Each point is reached from the start by the listed moves, each made 0, 1 or 2 times, or once backwards (-1), plus a little noise. Say if it took an odd or an even number of moves. Then give how often each move was made.
In the rows, zero is written as 128.

Moves:
(1): [155 159 129 145]
(2): [142 133 108 156]
(3): [106 122 141 156]
Start: [159 120 134 130]
Points:
[212 162  94 202] => odd (1, 2, 0)
[249 194 102 162] => even (2, 1, -1)
[146 116 153 100] => odd (0, -1, 0)

Moves:
(1): [132 130 132 144 126 127 128 140 129 140 127 135 127 125 118]
(2): [145 126 124 123 121 122 118 123 128 110 138 143 117 125 130]
(3): [134 129 141 134 133 133 129 113 121 124 130 118 130 135 137]
(4): [116 126 112 133 135 131 130 123 139 122 122 139 101 124 129]
(5): [120 120 124 123 142 126 130 124 125 128 137 119 131 120 123]
(6): [139 126 119 128 123 148 128 125 124 135 143 132 134 114 126]
(7): [132 141 124 138 129 128 148 137 138 136 127 129 118 122 130]
(8): [124 138 131 121 124 129 122 138 122 129 129 124 123 125 116]
(9): [130 137 121 121 139 131 118 129 146 132 133 146 126 116 117]
(10): [129 139 117 123 133 130 116 125 115 139 149 141 149 120 132]
(11): [114 138 122 123 141 141 111 143 137 119 143 129 133 131 141]
(12): [132 130 124 136 124 132 140 130 129 120 119 143 130 127 128]
Start: [126 127 131 116 115 134 136 140 128 128 134 126 132 127 130]
Points:
[185 143  61  96 138 195  71  55 138  85 212 249 122  80 163] => odd (-1, 2, 2, 2, -1, 2, -1, -1, 2, 2, 0, 1)
[ 85 112 179 143 148 123 125 134 124 140 106  70  97 152 107] => even (2, -1, 2, 1, 1, -1, -1, 1, 0, -1, 0, -1)
[148 155 144 117 126 118  96 132 135  90 146 161  68 125 111] => even (1, 2, 2, 1, 0, -1, 0, 2, 1, 0, 0, 0)
[157 198  97  81 153 114 113 165 133 131 206 193 146  61  92] => odd (0, 2, 0, -1, 2, -1, 2, 2, 2, 2, 0, 1)
[127 201  55 120 185 180  79 188 183 168 248 215 127  47 124] => odd (2, 1, 0, 1, 1, 1, 2, 0, 2, 2, 2, -1)

Moves:
(1): [133 126 129 124 132 126 138 137 145 127 129 136 126 126 134 125 126 129
 130 122 128 128 112 130 131 130 130]
(2): [120 131 128 127 123 143 127 141 131 130 135 130 123 129 135 134 127 135
 119 140 122 136 130 128 127 128 127]
(3): [126 134 125 127 135 131 119 127 130 121 137 120 133 125 117 112 126 133
 132 135 126 140 120 118 134 143 132]
(4): [135 132 131 120 130 126 132 121 117 120 113 131 122 133 121 127 128 129
 120 127 136 135 124 149 139 137 109]
(5): [124 125 129 125 131 132 131 133 129 124 135 125 132 131 120 130 120 130
 131 119 141 134 135 127 124 120 132]
(6): [123 124 125 128 129 133 128 145 134 132 132 135 126 137 137 125 127 141
 125 118 127 125 142 132 130 126 121]
(7): [129 125 121 134 132 136 125 128 130 124 137 121 124 125 125 117 134 128
 125 130 124 130 128 128 142 118 128]
(8): [125 135 137 128 125 126 120 135 124 131 115 121 149 148 124 130 154 136
 131 140 128 140 123 133 132 119 125]
(9): [117 115 130 134 128 118 133 122 142 122 111 127 120 131 119 133 123 119
 121 136 128 137 134 115 114 122 131]
(10): [124 128 137 127 129 136 112 126 134 122 129 127 118 116 129 112 121 124
 106 127 118 125 122 132 132 130 124]
(11): [129 146 125 125 114 134 117 129 118 131 136 140 140 122 126 138 132 142
 139 131 129 122 124 122 127 128 130]
(12): [125 128 132 125 123 127 129 115 118 117 137 121 122 122 118 125 129 132
 129 131 124 125 132 122 120 123 137]
(13): [122 132 124 121 130 129 132 126 137 125 137 125 127 129 120 125 130 124
 133 114 128 122 115 135 130 133 136]
(14): [128 134 135 128 120 123 123 133 137 129 124 133 127 122 149 140 114 140
 132 129 136 125 128 127 121 144 126]
(15): [124 125 121 127 135 118 142 128 143 123 131 125 142 126 142 127 137 131
 130 127 123 130 108 135 121 125 123]
(16): [136 114 132 141 139 138 121 132 132 129 122 131 139 135 121 125 124 130
 137 111 142 131 126 125 122 132 130]
(17): [134 128 126 123 140 129 129 130 130 123 123 128 128 126 130 137 122 130
 129 121 138 128 127 122 128 136 124]
(18): [138 123 136 131 124 125 131 124 120 141 114 127 139 116 117 125 124 142
 131 119 127 125 124 130 125 129 125]
(19): [107 122 127 122 129 132 130 120 122 140 127 125 129 135 125 109 133 125
 129 118 128 116 125 146 123 110 129]
(20): [123 116 122 126 125 125 128 131 129 123 121 128 134 136 133 128 140 128
 124 133 135 130 139 118 129 131 125]
(21): [143 122 124 135 139 123 131 127 132 131 130 134 135 118 141 135 149 115
 143 127 138 130 134 121 133 130 125]
(22): [115 134 130 115 120 119 121 123 131 130 125 125 129 139 132 123 132 136
 120 122 120 140 109 129 117 127 133]
(23): [139 130 131 129 132 128 125 121 133 145 124 128 136 124 130 120 124 131
 128 127 128 126 127 137 120 133 141]
(24): [127 129 131 113 129 132 129 117 136 126 142 128 130 155 105 138 124 139
 124 116 130 132 131 123 145 133 122]
Start: [140 135 123 133 131 125 118 133 125 125 135 134 123 127 125 124 122 134
 132 125 126 133 127 133 134 122 130]
Points:
[174 154 128 132 160  92 128 180 213 136  66 142 234 115 164 161 184 171
 188 169 193 249  43 106  88 176 155] => even (2, 2, 2, 1, 2, -1, 0, 2, 2, -1, 1, -1, 1, 1, 1, 0, 1, 1, -1, 1, 2, 1, 2, -1)
[173  80 117 187 160  90 155 123 207 141 102 154 209 132  94 132 127 144
 196 114 141 151  68  75 107 129 140] => odd (2, -1, 1, -1, -1, -1, 0, 0, 2, -1, 1, -1, -1, 0, 2, 2, -1, 1, 0, 0, 0, -1, 0, 1)
[173  29 108 169 192 198 118 160 125 134 152 135 113  85 125  89 152 119
 126  52 158 108 168  91 167  93 122] => even (1, 2, -1, -1, 0, 0, 2, -1, -1, 1, -1, 1, 0, -1, -1, 2, 2, 2, 1, 2, 2, 0, -1, 0)

Moves:
(1): [137 131 123 126 122 120 132 124 133 131 131 129 118 132 131 129 120 130
 123 126 133 139 118 135 124 125]
(2): [135 128 129 126 129 128 123 131 132 126 133 121 129 124 126 127 127 125
 134 124 129 128 132 130 131 134]
(3): [134 127 131 130 136 124 128 127 131 130 119 134 124 128 136 127 118 138
 122 132 120 124 129 129 118 138]
(4): [122 136 115 126 132 130 121 135 129 114 122 135 133 127 128 136 123 123
 136 126 132 125 122 130 127 128]
(5): [128 133 130 124 129 126 129 129 127 113 128 130 122 128 137 126 124 131
 127 123 124 133 122 120 127 134]
(6): [123 128 126 128 129 142 134 124 135 124 132 116 133 130 113 130 126 120
 126 129 126 116 133 128 128 131]
(7): [122 126 141 128 131 140 135 139 132 121 131 124 139 126 118 129 122 127
 130 120 133 130 129 128 119 119]
(8): [125 127 128 134 129 132 121 130 129 128 128 129 137 127 127 126 124 124
 125 122 130 132 123 127 134 118]
(9): [134 126 122 124 128 131 130 125 129 131 129 128 124 136 133 132 129 124
 132 132 124 130 128 127 131 127]
(10): [123 130 120 129 141 126 124 127 134 131 128 120 133 116 131 132 129 129
 130 138 131 136 132 122 132 130]
(11): [142 125 136 128 125 128 127 119 128 137 120 134 126 128 128 132 131 127
 122 122 127 125 125 120 124 131]
(12): [131 139 131 130 131 127 128 138 128 132 131 130 121 116 122 124 140 121
 125 133 134 128 131 125 134 128]
(13): [136 134 129 134 137 127 124 128 120 130 128 126 121 138 118 138 130 136
 135 130 129 130 125 130 126 125]
(14): [125 126 127 137 122 137 122 125 128 128 124 127 125 126 125 124 124 129
 132 128 132 128 133 129 125 126]
(15): [119 128 125 129 120 127 125 118 132 141 135 136 123 128 125 133 133 137
 126 123 136 120 129 130 134 126]
(16): [129 133 127 137 123 121 120 131 136 131 120 129 126 135 127 125 129 126
 126 127 134 124 132 124 128 125]
(17): [125 127 133 143 120 125 136 136 132 125 133 130 125 135 126 132 134 136
 119 107 134 127 132 129 140 130]
(18): [132 127 126 132 122 129 124 124 127 133 130 125 133 129 127 136 127 126
 120 129 125 133 133 127 125 127]
(19): [127 134 128 130 127 130 129 134 124 124 129 126 134 120 127 127 126 119
 132 121 128 123 131 127 137 118]
(20): [127 123 122 123 137 130 128 125 121 121 128 134 132 136 123 133 125 136
 119 127 128 125 143 121 132 121]
(21): [126 126 121 122 129 129 126 128 129 124 131 122 122 130 128 135 131 121
 122 125 127 128 131 130 127 127]
(22): [113 123 134 139 123 125 115 135 129 115 126 128 131 133 125 125 113 140
 130 134 139 121 133 130 144 126]
(23): [124 124 134 135 119 127 130 137 132 123 135 124 130 117 124 117 131 136
 131 120 133 119 124 127 130 127]
(24): [127 127 126 130 126 131 121 121 132 122 123 131 131 129 132 126 128 129
 132 136 134 128 128 136 129 123]
Start: [118 118 139 133 129 123 134 123 122 125 147 131 131 127 125 131 123 130
 119 121 124 129 127 125 127 138]
Points:
[ 98 114 196 181  99 178  91 164 125  82 158 101 127 134  31 114 115 129
 143  74 186  52 175  91 165  76] => odd (-1, 1, -1, -1, 1, 1, 2, 0, 1, -1, 2, 1, 2, 2, 1, 2, -1, -1, 2, 1, 2, 2, 2, 0)
[ 88 105 163 185  71 180 176 150 188 155 217  79 172  89  53 114 154 107
 130  33 175  79 175 123 179  97] => odd (0, 2, -1, -1, -1, 2, 2, 0, 2, 1, 0, 0, -1, 1, 2, 1, 2, 0, 2, 0, -1, -1, 2, 0)
[179 137 154 133 178 165 115 117 141 126 147  92 106 107 132 131  82 105
 125 165 100 193 113 118  88 165] => odd (1, 2, 2, -1, 2, 1, 1, 2, 2, 1, 0, 2, 1, 2, -1, -1, -1, 1, -1, -1, 0, 0, -1, 0)
[162 135 154 201  70 114 150  85 128 194 166 160  90 171 118 161 133 169
  90  68 141 148 100 159 128 109] => even (2, -1, 1, -1, 0, 0, 0, 1, 1, -1, 0, 0, 2, 1, 2, 0, 2, 2, 1, -1, -1, -1, 0, 1)
[108 154 166 188 157  88 114 166 123 133 193 125 134  62 102 125 164 195
 128  98 166 113 167 109 190 126] => odd (-1, 2, 1, -1, 1, -1, 0, 0, -1, 2, -1, 2, 2, -1, 2, 0, 1, 1, 2, 1, -1, 0, 2, 1)
[166 131 154 132 154 112 114  98 118 124 131 108 102 125 122 134 116 133
 149 194 137 126 107 136 156 149] => odd (1, 0, 0, -1, 0, 1, -1, -1, 1, 1, 2, 1, 2, -1, -1, -1, -1, -1, 1, -1, 0, 2, 0, 2)
[117 158 132 211 112 152 128 152 146 147 174 132 148 129   7 193 148 150
 105  33 201  99 184 104 133  89] => odd (1, 1, -1, 2, -1, 1, 2, -1, -1, 1, 1, 1, 2, 2, 2, 2, 2, 2, 1, 2, -1, -1, 1, -1)
[148 132 185 176  97 106 187 186 156 113 186 139 116 154 115 107 117 158
  64  27 137 153 111 102 130 105] => odd (2, 0, 1, -1, 2, 0, 2, 2, 2, -1, -1, 1, 0, -1, 0, 2, 2, 1, 0, 1, -1, -1, 2, -1)
